Each row is a point. The points of each table are mixes of a few directions, plus a little noise. How many directions does each table use, and how many do they share? Where both have some left over, give the other angles between the two spaces (their principal angles), to ten degrees, smallest first.

First (6 x 2)
0:  5.6  2.0
1: -0.7 -0.3
2:  1.5  0.6
3:  5.8  2.1
4: -3.0 -1.1
5: -9.3 -3.5
Second (4 x 2)
0:  7.6  2.9
1: -3.9 -1.5
2:  2.1  0.8
3: -5.8 -2.1
Directions: first 1, second 1, shared 1

First (5 x 4)
0: -1.9 -1.0 -5.0 -4.5
1:  4.2  7.4  8.5 -3.1
2: -4.8 -1.9 -5.7  1.9
3:  2.9 -3.2  1.5  1.5
4: -0.5 -1.3  0.7  4.2
Second (7 x 4)
0:  0.4  2.0 -0.9 -5.6
1: -1.6  6.0  3.9  2.1
2: -4.3  6.3 -0.6 -1.7
3:  0.9 -9.1 -3.4  4.6
4: -0.7  2.9  2.2  1.6
5:  1.8 -9.4 -3.4  3.3
6:  3.3  1.3  2.3 -4.2
Directions: first 3, second 3, shared 3

First (7 x 8)
0:   0.7  -2.4   1.5  -5.6   0.1  -1.9   1.2   2.2
1:   1.5  -6.1   1.4   0.4   2.2   3.8   7.2  -0.6
2:  -0.7   4.4   8.0   0.7   1.7  -5.0  -1.6 -12.6
3:  -2.5   6.2  -0.2   3.0  -1.6  -3.2  -2.8  -1.8
4:   4.3  -7.1  -4.6   3.2   2.3  10.3  -1.2   1.2
5:  -0.9   1.5  -4.0   0.1  -1.8   0.1  -2.1   5.4
6:  -2.5   3.4  -2.5  -1.8  -2.8  -4.0  -0.5   6.3
Second (8 x 8)
0:  0.4 -0.4 -1.4  1.2  1.0  5.4  3.5 -1.1
1: -1.0  1.7 -2.9  2.3 -0.6  2.5  1.3  1.7
2: -2.5  4.3 -3.8  2.7 -3.1 -3.1 -2.9  5.4
3: -0.2 -0.1  1.8 -1.5 -0.8 -5.2 -3.1  0.6
4:  3.4 -5.7  6.1 -4.4  3.9  1.3  2.1 -7.0
5: -2.6  4.7 -7.1  5.5 -2.0  5.4  2.3  4.9
6: -2.0  2.9 -0.9  0.3 -3.3 -8.1 -5.8  4.6
7:  4.4 -7.5  8.0 -5.9  4.9  1.9  2.8 -9.2
Directions: first 4, second 2, shared 1; angles 30

First (9 x 11)
0:   0.8   1.1  -2.9   2.3   2.0  -0.5   2.5   2.2  -1.9   3.2   0.1
1:   2.3   2.3   2.6   0.7  -9.2  -1.1  -2.6  -9.1  -9.7 -10.4  -4.5
2:   1.5   5.7   0.2  -2.8   5.3   0.6   3.3  -0.3   3.4  -2.4   3.9
3:  -3.5   4.1  -0.6  -0.1   4.7  -6.3   6.4  -2.9   5.3  -2.3   5.1
4:   3.0  -2.5  -3.5  -3.0  -1.5   0.3   4.5   0.7   1.3   7.2   2.9
5:  -2.6  -1.5  -0.1  -2.1   1.3   1.8  -0.5   3.3   6.4   2.6   2.7
6:  -3.1  -1.7   0.0   3.9  -5.2   4.8  -7.3   3.6  -4.0  -1.3  -4.9
7:   6.2  -0.6  -0.4  -2.2   6.5   3.4   0.7   4.6   0.6   6.4   0.6
8:  -4.6  -6.7   4.6   3.7  -3.9  -2.6  -6.9  -2.2  -1.4  -2.9  -5.7
Second (10 x 11)
0:  6.2  0.9  1.2 -2.1  0.2 -3.2  3.7 -5.8 -3.8 -1.5 -0.1
1: -4.3 -4.9  3.2  4.8 -2.0  1.6 -9.0  2.7 -2.3 -1.8 -6.4
2: -4.6 -5.6  1.8  6.2  2.3 -8.2 -0.7 -1.6 -0.3  1.1 -3.6
3:  3.1  0.9 -5.8  1.4 -0.6  1.7  3.9  3.6 -4.2  7.1  0.3
4:  1.0 -2.5  2.6  0.0  4.3  6.5 -7.2  6.9  1.5  2.2 -2.8
5: -1.6  3.4  2.1 -0.9  6.5 -5.3  3.9 -3.2  4.9 -4.0  3.3
6:  3.4  6.5 -3.9 -0.9 -6.3  1.7  4.0 -3.7 -6.9 -3.2  0.9
7: -4.8 -2.6 -2.6 -1.1 -6.2 -3.8  3.8 -2.7  4.1  2.0  3.5
8:  3.9  8.4 -1.2 -5.6 -1.5  6.3  1.7 -0.6  0.1 -4.5  4.1
9: -2.2 -4.4  2.7 -2.0  3.3  2.7 -4.1  4.5  7.1  2.9  0.7
Directions: first 6, second 6, shared 6
